Every row gives one point. To make a cloud, some directions were put in groups of two or more. Within a group, all points are equally far from the middle, so they leave a hole (a ring in 2 directions, a hollow ball in 3). The other directions are filled evenly. Then the cloud was stretched, turned, moved and blurred a little. Count the holes, and give their numbers of directions, smallest first.

Cloud (15 x 2):
41 4
-46 9
35 -26
-30 30
-14 37
30 26
4 38
38 -20
23 32
-3 39
27 29
-7 38
-46 -21
37 18
-28 -40
Holes: 1 (2)

Cloud, 19 rows:
-34 -25 37
4 -2 -37
21 18 -25
4 25 -15
-34 18 42
-20 -33 21
34 28 30
7 -60 -32
24 22 6
34 -27 22
17 -4 -4
-17 3 21
-42 -33 41
-6 8 6
-23 -14 -12
2 17 8
0 -49 11
-47 12 -7
-6 -47 -1
Holes: 0

Cloud (20 x 3):
-19 16 0
10 14 2
-14 -50 6
59 29 -12
3 -49 20
-2 -13 -34
34 5 21
26 5 26
27 43 44
2 -56 -25
-48 -41 -9
12 18 -27
-38 28 38
49 -55 7
-14 46 20
-42 -37 36
14 46 -29
-4 24 5
45 -44 -22
-4 12 18
Holes: 0

Cloud, 32 rows:
-37 -16 -18 -23
17 -19 8 7
-23 -44 12 29
-7 -19 0 17
15 -7 -24 -37
15 -3 21 -49
11 1 37 20
35 -48 -11 2
8 -32 4 -8
15 -36 37 -7
-1 7 -33 33
-20 -54 12 -10
-30 -16 19 60
26 6 -24 -2
-7 -12 28 24
-7 -54 -3 12
30 -18 45 38
-1 -24 24 -35
5 -34 4 -21
5 -55 11 2
-5 12 -31 0
22 -1 49 21
39 -32 -9 21
30 -12 -24 -34
-10 -33 14 -1
27 -5 4 54
21 18 5 17
-28 -24 -23 -3
22 -27 36 29
-40 2 16 30
19 -8 -22 39
-9 -37 -14 25
Holes: 0

Cloud (30 x 4):
-29 -11 37 33
28 33 -8 10
-1 -21 60 -28
30 44 -8 -34
-14 45 13 -31
-12 -16 36 4
-24 4 59 -51
-28 49 2 10
-9 57 39 34
-15 58 -29 24
23 43 34 -2
10 -21 0 -36
-11 -15 47 19
2 -21 -12 -45
-18 58 -26 25
29 42 0 -22
-30 49 -7 12
25 17 34 27
9 -2 -20 43
3 -5 -17 46
22 45 -25 2
9 -22 -9 -42
-17 -14 41 33
-24 22 30 -50
30 40 1 -17
41 16 8 -26
-10 55 15 6
-18 58 -24 25
-3 48 55 -32
-31 38 -3 -10
Holes: 1 (2)

Cloud, 53 rows:
17 -24 9 31 33 3
-8 -23 -17 38 16 -1
-21 -12 -30 24 7 20
-1 -31 -50 -6 15 -25
-26 -4 -21 30 8 4
26 -24 17 24 36 10
-2 -9 8 -60 -23 11
26 22 39 -19 -20 26
-4 -8 9 4 -33 49
-10 -40 19 -45 -6 15
28 31 34 -10 -21 10
24 -41 -28 -21 38 -15
-2 30 -5 -43 28 2
3 -17 -1 -15 36 -43
-7 1 -51 -18 13 32
23 33 -35 -11 -29 2
48 -8 41 0 -11 7
-7 -49 21 -30 14 14
24 -9 -22 -48 20 51
-11 -37 16 -46 4 28
-30 22 1 15 -8 -8
1 0 -43 -7 8 48
48 -17 17 23 8 36
44 27 -9 16 -29 -9
-13 8 8 -29 40 35
6 0 35 -26 4 55
-12 32 4 8 -34 5
53 -20 -5 23 1 37
-2 -32 -22 -13 -41 27
3 -7 -1 4 -25 60
8 36 12 3 -35 14
17 12 14 1 -36 47
32 -46 -15 -29 -28 -27
11 -22 34 8 -23 -29
18 23 9 10 32 46
-26 -4 -18 32 8 -2
30 21 35 -7 -24 30
-23 18 -30 18 -6 6
17 10 1 -41 46 36
-16 -13 -42 9 5 34
13 7 24 -22 32 56
-10 -17 20 -53 -19 11
-32 -3 6 -11 31 -9
4 -26 1 -12 45 -26
39 -39 8 -39 -13 -28
32 26 -9 -51 -3 -15
-9 18 -41 -15 -31 -5
10 2 -44 -14 11 50
-2 -3 -3 35 -8 -40
15 -54 -38 -3 10 8
-27 5 17 7 -15 -30
-18 4 -24 -46 -10 -24
-15 -6 37 -25 -24 14
Holes: 3 (2, 2, 2)

Cloud (86 x 8):
15 -11 30 6 -11 47 27 1
-31 25 28 -21 -28 -12 5 28
13 -23 1 9 2 -42 19 -8
-37 -1 12 -27 -9 -19 25 11
-24 2 40 15 24 4 2 -18
-14 -5 13 -7 -30 -43 -11 6
-6 -17 -38 25 9 17 -23 -8
24 25 13 -29 -12 -13 -25 7
4 47 6 -21 -14 24 8 47
3 28 60 -9 -9 10 17 2
-21 3 -12 -16 -43 -11 29 8
3 -21 2 36 -14 9 -29 -1
11 6 -31 -19 -24 -36 -14 13
10 3 -10 -22 -24 -40 -19 2
-28 1 25 -30 7 -16 -10 5
36 25 5 25 0 4 -19 0
5 -50 -1 23 13 12 0 -18
30 12 22 8 6 -9 26 -42
-5 -19 -2 -12 -33 22 11 -26
-16 18 45 13 -24 -5 -12 -4
8 -14 -40 9 18 23 -23 18
-14 -4 6 -1 -48 -10 -24 15
42 5 -7 30 -7 19 1 2
-9 -16 -12 -25 36 11 -5 18
22 31 -7 -19 -47 0 0 -3
-5 44 36 15 -21 -22 20 -7
14 -1 29 -2 7 1 59 -11
35 -30 10 -2 6 21 34 15
27 -44 -13 3 -12 -4 16 14
-2 38 -8 -25 9 1 44 31
30 32 -31 12 -13 13 -3 -3
30 -19 8 13 -7 -16 -18 -23
-13 20 27 13 29 25 26 -17
-9 -5 1 36 1 25 -30 -1
-4 -23 6 21 44 13 1 14
0 -35 -10 -19 -6 -29 8 -11
38 -8 1 18 -10 -20 -4 -23
34 -34 0 -5 0 -10 26 -15
17 -10 -53 7 5 10 -9 22
-15 12 -1 40 -25 13 -3 24
-3 45 -3 26 -22 23 -7 11
12 40 10 11 2 -29 38 -15
-39 23 -18 -10 2 -26 11 -7
24 21 -44 9 -9 7 17 31
9 5 14 -30 -1 29 43 28
18 15 23 17 -42 20 17 28
-9 -30 -13 -15 -15 11 -21 -20
-28 7 -14 -3 -3 29 -20 44
10 47 12 -26 -23 3 8 50
13 5 -33 -22 -14 -26 20 37
-14 44 -3 22 -21 0 -14 -18
-4 30 -19 -21 -37 -12 28 -6
-2 -7 24 -11 -3 -27 2 49
-27 30 -12 15 -7 -22 27 -14
31 -9 -1 15 6 -2 47 -17
25 21 31 11 0 4 15 -44
-6 31 20 9 16 -10 45 -24
23 -18 0 13 39 -4 27 -10
1 34 2 -35 10 -1 41 27
3 -10 8 15 -26 -41 -14 5
-19 13 -12 24 -4 -5 44 -1
13 22 0 -14 -55 2 8 -6
-43 37 5 -19 5 -14 5 15
-23 15 -21 -7 15 -35 -16 -16
-27 -12 -39 8 6 22 17 8
3 -33 -19 -14 -14 -20 18 36
40 0 1 -7 -37 -8 7 -10
26 -18 29 2 35 7 21 5
10 16 -17 -24 -32 -7 43 24
-20 -4 -40 11 -4 15 -14 48
-18 -3 -29 -9 -38 -10 -21 -1
30 29 26 10 -25 -28 1 16
-12 -2 -25 39 -20 15 -6 -2
-3 -18 -34 -24 4 -26 14 16
-24 -14 -1 31 4 -4 21 35
7 -14 -2 -15 -12 12 -42 16
-36 18 -6 -3 19 22 20 30
-29 -8 -39 -2 -6 12 22 11
0 -39 -2 -5 -12 25 -19 31
-14 31 -9 -13 16 4 39 -21
-9 -16 4 20 -25 -4 39 -22
-13 57 6 -29 -4 -17 25 -2
-9 -24 -11 -7 -38 26 7 -7
-19 5 10 -8 -48 -24 6 -8
-17 22 -10 -13 34 -30 -3 27
-23 23 -17 -22 -11 -9 34 -14
Holes: 3 (2, 2, 4)

Cloud:
-8 -34 -1 -14 12 18 18 33
8 -30 29 13 -7 22 17 18
-1 -14 -5 -26 -8 43 10 -1
10 -15 16 -40 40 5 -6 3
16 -21 -15 1 -5 -34 -24 32
25 -45 30 -41 -4 11 -12 1
-24 -25 22 -27 8 44 -27 3
-22 -10 -6 6 -17 -10 11 27
-22 3 10 -14 -37 -17 -8 -8
-8 -11 8 -45 -7 21 -20 32
-22 3 34 -8 -27 1 -4 3
23 -25 -14 -4 -11 -2 -22 32
9 -13 7 22 5 22 -2 -25
-9 -4 -2 19 -25 17 -22 -21
-27 -11 9 -27 8 35 12 -4
22 9 17 2 -24 2 -18 10
18 -28 30 -19 -6 45 -9 -14
-19 10 -4 -9 -6 -11 12 26
-23 -3 4 17 -5 -8 26 5
-22 -11 38 -9 -9 52 12 0
-21 -26 14 27 16 -6 8 24
40 -18 24 -18 -25 10 4 8
-19 13 26 -20 -9 27 25 36
12 -26 12 13 -8 -29 -21 13
-11 -42 3 35 -27 -6 8 6
28 -7 -6 23 -23 -14 -18 17
-21 28 25 19 -6 -13 -5 7
13 6 34 0 -7 -11 -22 -3
16 -22 5 -25 -30 21 -35 19
-10 33 15 -19 7 17 -6 8
-9 7 24 26 -26 -8 9 -8
-25 -3 14 17 -5 15 29 40
-37 -4 2 9 -19 -2 -10 -12
7 -28 12 12 21 4 -18 -1
-2 10 14 -8 -5 17 -25 37
6 -11 -13 -8 18 24 -7 19
-32 15 12 21 -9 3 9 7
21 -44 -4 -14 -10 5 -28 23
-21 -30 6 -17 -18 0 2 -3
-3 -19 50 -6 -1 7 -12 -14
7 -12 2 8 -12 6 -32 -16
-39 -28 32 -34 16 35 5 9
-4 13 -6 -17 -2 22 -1 -15
-1 -11 14 18 38 -12 4 -9
20 -20 15 -1 21 21 11 11
-16 13 20 -15 -11 36 11 43
5 -4 34 15 -12 14 9 -15
6 -4 5 1 4 16 -20 -26
-13 -31 50 -31 3 7 7 6
-15 -3 25 5 -4 16 33 44
2 -3 19 27 23 -3 13 20
-1 26 23 -2 -20 12 -8 -4
-2 -16 32 -33 32 -5 10 24
28 0 2 -8 -8 -21 -22 -11
-6 -9 44 1 -16 30 12 14
14 -19 11 -23 29 7 -10 -9
-15 -17 39 13 12 15 -1 15
-12 -7 11 4 -5 39 -12 -19
-14 -13 -2 -13 37 23 -27 -3
17 -33 11 -25 -22 16 27 -7
5 -30 11 -21 -28 42 -28 17
28 -25 8 -41 -37 5 12 18
11 -11 8 26 -4 -19 4 34
-7 18 10 -18 -23 26 2 -2
-31 9 5 5 -18 4 0 0
-24 -5 37 -2 -18 17 5 -7
-1 -5 42 -28 25 46 -13 5
12 -51 0 -25 -26 4 -5 31
9 -22 -12 7 2 -1 -35 1
7 -21 20 -23 -4 -10 9 41
-28 0 -14 16 -27 -7 5 24
-23 1 -5 7 -32 13 -10 -3
4 2 26 4 12 -7 27 34
-25 -19 -30 15 -24 5 -2 16
-20 -1 0 -11 -42 -10 -33 28
-11 -19 35 -26 -14 1 14 6
-7 -14 23 -60 -9 10 -3 16
14 -32 40 -13 9 17 -9 8
-7 -38 11 -8 -34 7 18 2
2 -46 15 -1 -12 9 17 -9
-37 -9 38 13 33 -3 0 -24
-40 -25 -2 14 -26 15 -13 2
Holes: 1 (3)
